Every row gives one point. To make a cloud, some directions were put in groups of two or more. Within a group, all points are equally far from the middle, so they leave a hole (a ring in 2 directions, a hollow ball in 3). The other directions are filled evenly. Then the cloud was stretched, turned, moved and blurred a little. How many holes are there, and how many directions does each take, smallest first?
In the rows, 128 means zero.

Cloud (14 x 2):
[[162 111]
 [171 140]
 [169 127]
 [116  90]
 [156 173]
 [ 95  97]
 [ 93  99]
 [161 168]
 [149 179]
 [147  96]
 [115  89]
 [114 184]
 [157 104]
 [ 78 146]]
Holes: 1 (2)

Cloud, 21 rows:
[[100 188 136]
 [126 160 167]
 [112 165 171]
 [ 84 174 163]
 [156 168 128]
 [ 62 140 121]
 [150 118 147]
 [129 109  76]
 [163 160 121]
 [125  95  83]
 [ 77 118  99]
 [ 97  84 113]
 [158 157 139]
 [ 79  95 113]
 [ 76 137 102]
 [ 73 163 118]
 [101 179 113]
 [134 158  89]
 [142 179 122]
 [ 66 113 142]
 [165 151 125]]
Holes: 1 (3)

Cloud:
[[160 101 151  69]
 [132  75  83 140]
 [144  96  65 139]
 [119  64 123 180]
 [124  78 138 180]
 [150  80 161 137]
 [163 105  70 124]
 [181 110 103 101]
 [164  96 121 132]
 [117 107  98 165]
 [139 109 153 142]
 [ 89  98 110 131]
 [169 103 159 104]
 [166 138  91 178]
 [152  66 119 111]
 [109 140 124  97]
 [110  81 143 121]
 [142 112 142 128]
 [ 86 138 134 185]
 [190 126  82 148]
 [133  91 146  78]
 [118 101 117  64]
 [149 108 134 190]
 [ 72 128 162 157]
 [121  72  89 138]
 [ 78  82 141 155]]
Holes: 0
